Every row gives one point. To make a cloud, some directions were put in groups of two or more. Within a group, all points are equally far from the middle, so they leave a hole (a ring in 2 directions, a hollow ball in 3). The other directions are filled evenly. Then the cloud was stretched, turned, moved and blurred a little. Count the holes, and give their numbers of directions, smallest first.

Cloud (20 x 3):
[[-23 -51 -14]
 [-19 -15 -30]
 [ 13 -30 -37]
 [  9  -4 -10]
 [ -7 -36 -20]
 [ 42 -13 -21]
 [-19  37 -32]
 [ 22 -38 -23]
 [-17  -3 -35]
 [ 19 -16 -23]
 [ -2 -23 -53]
 [ 14 -15  18]
 [ 27   9   3]
 [ 44 -37 -14]
 [ -5   7   6]
 [-19 -60   0]
 [ -7  41   0]
 [  6   4   4]
 [ -4  31  22]
 [ -2  38   4]]
Holes: 0

Cloud (31 x 4):
[[-33 -11 -60 -32]
 [ 43 -22 -36   8]
 [-43 -32  14 -46]
 [  6  30 -13 -21]
 [ -3 -32  -3 -11]
 [  1 -35  -7   7]
 [ 35 -54  19   7]
 [-18  -8  31  27]
 [ -1 -25  23 -17]
 [ -1  31  56  22]
 [  3  18   7  33]
 [ 42 -14 -18 -10]
 [-37 -28 -30 -23]
 [-14 -49   0 -46]
 [ 41  38 -17 -12]
 [ -8  23   2  -9]
 [  1  23   4 -29]
 [  4 -27  -2  -2]
 [ 11  -8  38 -33]
 [ 16  12 -12  10]
 [ 44  -3  14 -38]
 [ 22  -5 -31 -11]
 [-49  32  30  14]
 [-21 -42  -7 -34]
 [ 60 -19  32 -29]
 [ 40 -31 -57 -10]
 [ 29 -14  27  25]
 [ 24  -4  -2 -27]
 [ 41  23 -13  16]
 [-12   5  45  26]
 [ 42  -8 -10  -5]]
Holes: 0

Cloud (81 x 8):
[[ 19   6 -36 -15   8 -10 -19  21]
 [  1   2   0   9  15  -6  33 -45]
 [-44  10 -17  25  24   8  26  -1]
 [-27   5 -12 -13 -38 -44 -15  -3]
 [ 22  24 -13   0 -23  -3  19   6]
 [  8 -43 -22 -18  16   4 -13  -5]
 [-32   9   0  12  17  21  27 -45]
 [-49   0  -9   1  22   9  -8  14]
 [  9 -13 -20   7 -27 -48 -17   9]
 [-18   1 -20  32  -7 -22 -32  -4]
 [ 19 -16  11 -14 -31 -50  -6   0]
 [ 12 -30 -17  16 -27  -9  36 -17]
 [-24   5  21  14  11  20   3 -38]
 [ 13  -3 -24 -39 -13 -23 -11   3]
 [ 26 -34 -16  26  22  12 -21  16]
 [-49  -3  13  10  -9 -23 -18  -3]
 [ 38 -18 -30  14   9   2 -30 -24]
 [ 21   1  18 -25 -27   8   3   4]
 [-40 -38   3  11  24  18  18 -32]
 [ 14 -23 -16 -10  41   0  26  25]
 [  3   3 -40  -7  -6   9  19  17]
 [ 26  20  14  -8  -5  -6  26  16]
 [-44 -15 -35  25 -24 -20  -3  -5]
 [ -8 -33   6  -2 -10 -36 -34  13]
 [-20 -29 -19  19 -12 -28 -24   0]
 [-16  -4 -27 -18   8 -12  21  21]
 [-17 -17  10   6   7  10 -41   7]
 [ 26   4   8   2 -14  37  -3 -18]
 [ 25 -38  -3  -2  17   7 -29  32]
 [ 22 -43  18  13 -24 -17   7 -39]
 [ 13 -15  11  19   5 -22  30 -47]
 [ 40 -31 -34   2 -11 -21  -2  11]
 [-36 -17  -7  31   0 -35   7 -32]
 [ 12  -5  -2  34   7 -44  -1   7]
 [-12  -9  24 -20 -27  -6 -21 -15]
 [ 14   9 -10 -19  27  29  12  -8]
 [ 60  -8  13  12  10   4 -12  15]
 [ -5 -11  -1 -25  15  35 -21  15]
 [-24 -34   0  30  -4 -40   0 -19]
 [-26 -54   9  -2   9   1  10 -19]
 [-51 -14 -17  -9 -21   9   6   6]
 [ -3 -15 -45  11  -1  -5  13  12]
 [ 19  -1 -26  27  38  18   8  -7]
 [-31  -2   6  12  36  21  27   4]
 [  4  -7 -27  26 -42 -21  15 -20]
 [ 22 -43   7 -15 -15 -49 -14 -25]
 [ 50 -22  10   5  25   0  39  31]
 [ 41  -9 -11  -6 -14  14 -28  38]
 [ -4  -3  -5 -13 -44   4  -6 -36]
 [ -9 -22 -29  20 -35  34 -16  15]
 [ -5   7  -8 -21  14 -32 -18 -20]
 [-55  16   5 -13  13  15  15  -9]
 [-22  22  -2  22  26  -5 -18   9]
 [-12 -14 -36  24  30   6   1  -1]
 [ -8 -38  16 -15  39   5 -13   1]
 [  0 -28 -21 -18  31 -31  10   8]
 [  0  15  -4  28   0 -23  26  21]
 [ -4 -11   8  31  31 -22  27  27]
 [-47 -20 -35   4 -21   5 -22 -16]
 [-14 -41   6   7   5  -6  18  30]
 [  7  13   0  -7  21 -16 -11 -30]
 [ 40  21   8  -5   1  17   8  32]
 [-28  11   0 -25  14  35 -12 -12]
 [-22 -10 -26   5 -19 -34  -2  27]
 [  5  -4  10  12 -38   2  14 -15]
 [-23 -17 -15  40  -5 -33  -8 -10]
 [  5   6  11 -16  -7 -12 -29 -29]
 [-34  12 -21  40  -1  22  35   9]
 [ 34 -42  10  39  13  -2 -25 -12]
 [ 21  -3 -30  31 -19 -24  11 -35]
 [ 22  -8  -5  35   1 -20  12 -51]
 [  1  -8   5  19 -32 -37   8  -5]
 [-22  21  15 -14  -3   3  25 -17]
 [ 11   6   5  -7  14  36  24  34]
 [ 32 -55  15  23 -11  10   6   6]
 [ 31   3  21  12  10 -17  -4 -18]
 [-29   8 -33  20 -24 -19 -35 -31]
 [  9   8 -36  -5   8  -3 -14 -31]
 [ -5 -25  24 -26 -22   2 -27  13]
 [-20   6 -33  25   1 -15 -25 -32]
 [ 34 -26 -12  25  20 -22  -6  37]]
Holes: 1 (6)

Cloud (98 x 9):
[[  7 -19 -16   0 -20  -3  26  -4   2]
 [ -7 -10 -14 -12 -13  22  10 -29 -21]
 [ 23  -2  38  12   9 -12  16 -19   3]
 [ 32 -10  12  25 -27  11  10 -22  12]
 [  8  11 -13   9  50  27  -8  14  22]
 [ 32   7  32 -31   7  27  -2   0  17]
 [ 37 -11 -18  13 -13   3  -8  -5  11]
 [ 33   2  24  -5  -3  34  15  -8  23]
 [ 32  -8  12  15  34  10 -15 -17  -7]
 [ 26   9 -18 -13   7  23 -15 -38  -8]
 [  1   1  10   6 -19  10  36   7   3]
 [ 21 -26  35  -2  15  -1   7 -25   9]
 [  2   7  14  28  -3 -20  16 -10  18]
 [ 24  34 -11   7  17  25  10 -14 -17]
 [ 36  14   6   5  22 -11  10   6  -3]
 [ 32 -16 -24  -2  19   8  -7  20  35]
 [ 14  17  31  -4 -22  33 -20 -19 -15]
 [ 20 -14  10 -19   2  -8 -22   4  30]
 [ 12   5  36  19  19  15 -25  -2   7]
 [  7 -14  42  14  12   8  11  11  19]
 [-25 -20  -3   3   4  48  -6  19   4]
 [-10   5 -12  24  20 -25 -15 -11  14]
 [ 24 -16  28  22   4  14 -17   2  27]
 [ -3  24  43  -3  -2  11  -4   5 -27]
 [-12  19   6  31 -12  -4 -13  -8  -7]
 [  9   2   2  43   3  -4 -12 -21 -17]
 [ 30   1  38   9  10  12 -31 -10  19]
 [ 28  31  22   9   6  -7  25  -9  16]
 [ 11   2  22  18  -1 -23  14  -3  12]
 [  5  27  46   6  21  -3  -1 -28  23]
 [ 29 -17  23 -13  14 -18 -14 -28  26]
 [ 28   6  35   9  23 -10  12 -15  21]
 [  7  -3  37  -8  21  25  10 -29  20]
 [ -6   9  -1 -11  36   0  29   2   8]
 [ -5  -9 -19 -25   3  10   5  -4  27]
 [ 18  20 -12  16   2  29   6 -15 -17]
 [ -6 -41  -2   2   2  15 -26   4  -6]
 [  1  -9 -60  -9  17  18   4   0  18]
 [  5  16  40   1  14 -12  -4  30  26]
 [-16  19   5  -5 -10  12  19 -10  -7]
 [ -5   6  38 -25  21  -7   5  -1  26]
 [ -6  22 -12  17  14  22  27   2  -5]
 [ 12  10   6 -10  49  30  17 -11  26]
 [ 23 -11 -19   2  37  16 -23 -20   6]
 [  6 -29  20  -7  10  -3 -10  15  15]
 [-13   6   0  24  13  16   9  15 -18]
 [ 21 -14  31  19  -4  -2 -17 -12  43]
 [-12  19  16  46 -12   1   5 -18   8]
 [ 27   7 -19 -15   2  17   5   8 -17]
 [ 28  15   8   4 -13  -9  13 -44   6]
 [ 18   0   5   1  24   9   8  -6 -36]
 [  4 -30   0  25  17  14   6 -25  27]
 [ 15  41 -18  13   4   9   6 -13  28]
 [ 36  10 -17  16  -2  12  20  17  14]
 [  7  -2 -21  36  10  10   8   1 -22]
 [  6  -6   3  -6   1  52   1 -27 -15]
 [ -1  20  26   9   9  -2 -10  22  -6]
 [  5  -2 -27 -13   4  31  -8   2  -7]
 [ 23  33 -12 -13   4   8  -6 -37  16]
 [  0 -12  53   8   3  -5   5 -19  17]
 [ 18  30  16   6 -10  33 -20 -30   1]
 [ 23  14  12  -7   7 -38   7 -12  11]
 [ 42  18  16  17   3  -1  28 -19   4]
 [ 26  -2   6 -11   7   3  -5 -26  39]
 [ -4 -28   4  -9  29  22  -7 -16 -23]
 [ 55  22  -2 -12  13  36  32  -1  10]
 [ 38 -15   2 -11  26  17  14 -25  27]
 [  1 -17   4   5  -5  -3  41  -9 -14]
 [ 21 -18  12  32  13 -14  18  -6  12]
 [ 14  -3  32  -7  30  11  21  -5  23]
 [  1   5 -11  21  42  42   4   9  32]
 [ 23   0  38  34  12  -4  -7   7  30]
 [ -4  18  -1   7  10   4   9 -18 -16]
 [ -2 -19  29   8   7   1  -3 -24  28]
 [  2 -14  11  -9 -36 -11  -4 -33   9]
 [  4   5  52 -20 -37  19  10 -18   5]
 [ 29   0   6 -12  -6  13 -34 -20  -1]
 [ 18   3 -12  26   5  22  30 -44 -21]
 [ 24  -6   9  20  -3  20  20  -6 -36]
 [-19  -4   4  14 -37 -24   2 -13  10]
 [-28 -20  -2  12  17  -8  -7  -4  10]
 [ 43 -11 -33  23  -3  15   1  -4   1]
 [ 18   3  -4  15  37   2 -25  10  18]
 [-16   1  -8  26  -7  -2  14 -13  -6]
 [  6  22 -11  38  23 -11 -15  -4  12]
 [ 26  -1 -16   8  -8  -2  -1 -33  33]
 [ 27  23 -43  10  23   9  23 -24   4]
 [-14  25  -6  14  -8  23  14   2   4]
 [ -8   5   4  41  25   9  18  -1  23]
 [  8  22  10  22  -2  29  25 -32 -11]
 [  3 -16   7   0 -15  23  16  -8  23]
 [ -9  18  23  21 -33  -7  10   0  25]
 [  1 -18  17  -3 -19  35  26   8  16]
 [ 45   9   6  22  19   2  19  -5 -10]
 [ 24  21   3  -3 -15  -5  -4   3  42]
 [ 38 -21  -7  22  -6  18   4  -8  26]
 [ 29  23 -16  20   0   2  25  -3  32]
 [ 14  20 -18  11   3 -25 -22   6  -4]]
Holes: 2 (2, 2)

Cloud (96 x 9):
[[  8   8 -15 -14  17 -21  20 -32   1]
 [  4  11  33  -8 -24  -8  48  18  -6]
 [ -3 -11 -15  -4  39  22 -27 -26  26]
 [ 27 -23 -15  28 -27 -15  32  15 -14]
 [ -7   4  13 -21  -6  29 -17 -24   8]
 [  9  24   9  -1  15   6 -17  19  46]
 [-18  13 -23   4 -11 -26  45 -26   9]
 [ -4   8  44 -35 -15   8  19  -8   7]
 [  5 -20 -44  44  22  -7 -14  -7  22]
 [ 26 -39  -5 -19   0  18   6 -13  -2]
 [ 30 -39   7  32 -20  -4 -13 -24  10]
 [ 30  23 -35  47  -2  10  -4  18   1]
 [ 19 -20   3  15 -11 -19  15  35 -33]
 [ 21 -10  -2   8 -22 -25   0  31 -28]
 [ 28  -6  29  -9 -15 -14  10   7  29]
 [ 37   1 -16  12 -25  -6  35  44 -12]
 [-11  52 -13   8   2   0 -13 -10  10]
 [-39   0   1 -32  10 -11 -21   8  -8]
 [ 45  -2  11  12  19 -17 -12  -4 -12]
 [ 18 -23 -34  24   7  22 -22   9   3]
 [-13   5  11 -16  18 -31  24  18 -31]
 [ 23 -25 -36  19 -10  -3  26 -20   4]
 [ 16   0  17  26  31 -27 -31  40  42]
 [ -4  45  12  -3 -30  -8  35 -17  -4]
 [ 47   0 -33  -1  19   7   2  -1   9]
 [ -9 -29 -14 -22   3 -11 -19  27 -17]
 [ 13  18 -56 -12  14  -4  16 -25   9]
 [ 27  32  19  32  -5   2 -29  33   1]
 [-45   2  -6  22  46  -3 -31  14  24]
 [ 38   9  33  26  21   1   5  30  -2]
 [ -6  -9  22  -6  -6 -11  27  50  -7]
 [-36 -24 -13  10   4   5  17  -9  -9]
 [ 30   5 -15 -35  11  14   8 -22   7]
 [-24   0  20 -19  12 -60  -4 -15  19]
 [-20 -10  -6 -11  11 -57  20   4  25]
 [ 23 -25  24 -21 -43 -16  39 -12 -23]
 [-27  14  15 -34 -20  17  19  22 -14]
 [ -7  -8  22  28   5 -14 -33  32   2]
 [-22   4  16  -2  -4   5  -3  38 -18]
 [ 20  -8   1   5  -9 -37  -8  10  40]
 [ 22 -16  39  18  11 -36 -15 -28  13]
 [ -1  38   9 -15 -29 -23  14  25  16]
 [ 35  16   7  26 -35 -19  -6   9  -8]
 [ 35 -12  45   2  -4 -13 -38 -21  29]
 [ -3  16   0   3 -19 -27  33 -38  25]
 [ 21 -11  13  14  26 -38 -49   8  20]
 [-12 -12 -15  -8  24 -45 -32  -3  32]
 [-22 -16   3  17  35 -32 -44  17  40]
 [ 23 -24 -41  15  12  -9  -6  28  14]
 [  3 -11  46 -26 -16 -15  33  -1   3]
 [ 28   9  37 -26  11 -40  -2   5  15]
 [-29 -21  44 -33 -10 -21   2 -11   4]
 [-27 -17  33 -31 -19 -20  35  -9 -23]
 [-16  25 -42  23  -3  -3  -2  27  23]
 [ 18 -45 -22 -15  20   9  -2   2  -1]
 [ 17  43 -15   7  23  10  13  28   8]
 [ 29 -24   5  12 -14  27   5  24 -24]
 [ 54  -2  24  37 -24 -28 -13   7  28]
 [ -1 -24  27 -36 -39   4  27 -12 -20]
 [ 42  45 -17  35 -20  -2   1  -2  20]
 [ -9  32  -8 -31  22 -14 -21 -13  35]
 [-27  -9 -41  35  18   6   0  -3  10]
 [-36 -21  37 -18   7  -9 -19   5  11]
 [ 19  34 -37   3 -16  23   1  19   9]
 [ 29  24  -1  11   0 -15 -32  15  -5]
 [ -9 -25   7  20  19   6  -1 -19  -7]
 [-34 -25 -32 -28  45 -19 -14   6  10]
 [-15  15 -26  53 -11  10  24   8  21]
 [ 30  15  48 -16 -11   3  22  26 -21]
 [ 15  15 -10  -4  25 -23  25  41 -15]
 [-49  11 -35  11  -5   3   4 -18  25]
 [  9   0   3 -24   8  31  -8  28 -29]
 [ 21  -9  24  -8  19  22 -23 -22  33]
 [ 32   8  -6 -24  -3  17 -22  -6 -16]
 [  5  35 -26  30 -15   5  28 -27  25]
 [ 50   6  16 -16  25 -14 -28   3   7]
 [-14   2 -27  21  30 -39   2  18   6]
 [-46 -13 -39   4  16 -27  15  12   3]
 [ 57  16   9  36  13  11 -32  31   3]
 [ 25  28  14   8  -7 -18  35  24  11]
 [-17 -25  25  18  -3 -35  -4 -39  21]
 [-30   8  -2 -20 -15  -8  38 -31  25]
 [ 48  -9 -10  35  22  -3  -1  -4  15]
 [  6   9 -18  30 -10  23  11   9  42]
 [-29  -8   5 -23 -10  16  19 -17  23]
 [ 24  -5   6 -11  47   6 -22  -4  10]
 [ 44   7  23  -8 -16  26  10  -5 -25]
 [ -3 -23  16  11  -1 -22 -39 -30  24]
 [ 23   3 -54  14  -8  -4  -4  11  23]
 [ 33   0  -2  -9 -26   3  26  44  -4]
 [  7   4  25  -9  -8   5 -36   8   0]
 [-17   6 -12  48  21 -37   7   3  34]
 [-10  17  18   4  21  20  13 -18  30]
 [-16  18 -29 -13  20  21  -2 -35  16]
 [-24  12  21 -26 -11   7  16  40  -8]
 [  6 -10  16  -8  52   6 -41  -9  26]]
Holes: 1 (8)
